Every row gives one point. Before rounding, the points of a table are all equally far from one centre. They may lie mostly on one side of it. Write the centre, to within rounding.

Points (8 x 2)
-24 -2

-35 24

-34 26

-33 28

-24 37

-22 37

-36 18

-30 2
Centre: -14 17

Points (12 x 8)
0 33 24 18 12 49 15 -46

7 17 8 -4 5 25 45 -18

-11 49 29 0 16 51 26 -15

12 52 2 4 34 51 -1 -6

-8 27 -1 -23 30 52 31 -28

10 10 -3 32 16 41 16 -47

16 11 -20 -16 24 43 15 -28

-24 23 -5 19 28 77 16 5

3 35 2 -29 27 47 17 6

6 43 9 5 -2 27 7 -41

-15 6 -1 -18 27 58 14 -48

12 31 -2 -27 40 49 5 -11
Centre: -20 11 8 8 25 27 -1 -10

Points (24 x 18)
-15 -59 2 22 3 26 -39 -22 -23 47 23 -4 8 27 -4 25 5 -42

-24 -23 -14 -9 -7 31 -19 -17 29 50 6 17 -37 -15 -5 30 -39 -33

-51 -42 1 12 -4 14 0 -2 52 55 31 -9 4 12 25 -4 -40 -17

-33 -12 15 24 -21 31 -14 -11 6 70 35 3 -29 21 -1 -8 -29 -37

21 -3 35 -1 16 11 -61 22 -10 27 -19 16 -32 21 16 -14 -27 -15

25 -32 -19 7 -37 -4 -3 3 56 9 25 19 -50 30 1 -12 -20 -23

-40 12 33 7 18 0 -25 3 49 37 47 33 0 -4 0 6 -18 -5

-34 -61 13 3 -18 -29 -53 3 8 45 5 18 11 -17 17 4 19 -41

-38 -26 47 15 -25 -11 -37 -1 4 50 -14 -5 10 13 29 12 -38 -5

-40 -37 0 -4 -18 16 -49 23 20 47 24 20 -29 15 9 -1 -24 -41

-52 -15 -3 -14 -10 -14 -11 1 20 31 -12 -6 -26 34 43 -34 -27 -51

-5 -49 14 27 9 9 -12 -33 44 46 23 11 -28 15 23 -38 -21 -60

1 -21 -10 10 5 -4 -21 -56 -21 36 41 17 -8 9 25 26 -36 -52

-18 -17 20 25 -3 1 -18 -56 30 75 16 4 -18 -3 35 -28 -25 -20

-11 -16 -18 -14 -44 -26 -26 -12 34 41 7 -27 -1 30 -17 -1 -60 -21

-30 12 14 2 -8 21 -31 -11 -13 56 8 2 -23 -3 10 26 -39 -63

-32 -20 9 -6 -8 -2 20 -26 16 55 13 38 -39 -19 31 -24 -2 -19

-21 10 3 8 -16 37 -14 12 -16 76 20 1 -2 12 23 -22 -39 -58

14 -20 10 23 1 12 -17 17 72 77 29 -1 -33 9 15 -19 -9 -9

-7 -51 19 -15 3 28 23 -15 29 55 9 7 -20 39 33 10 -14 4

-44 -50 5 7 8 14 -20 9 15 62 14 -10 -6 -2 -17 -12 -32 -53

-31 -8 16 31 16 11 -34 -5 -17 43 34 -12 -8 -18 -6 -23 -33 -54

-18 -40 12 11 -17 6 -28 -7 7 93 -6 -4 0 -7 3 32 -17 -55

-8 -12 2 -23 -11 3 -28 -51 9 33 41 20 -11 7 -38 29 -13 -29
Centre: 10 -5 -3 6 -3 -2 -10 -3 18 29 2 1 13 8 12 -3 0 -27
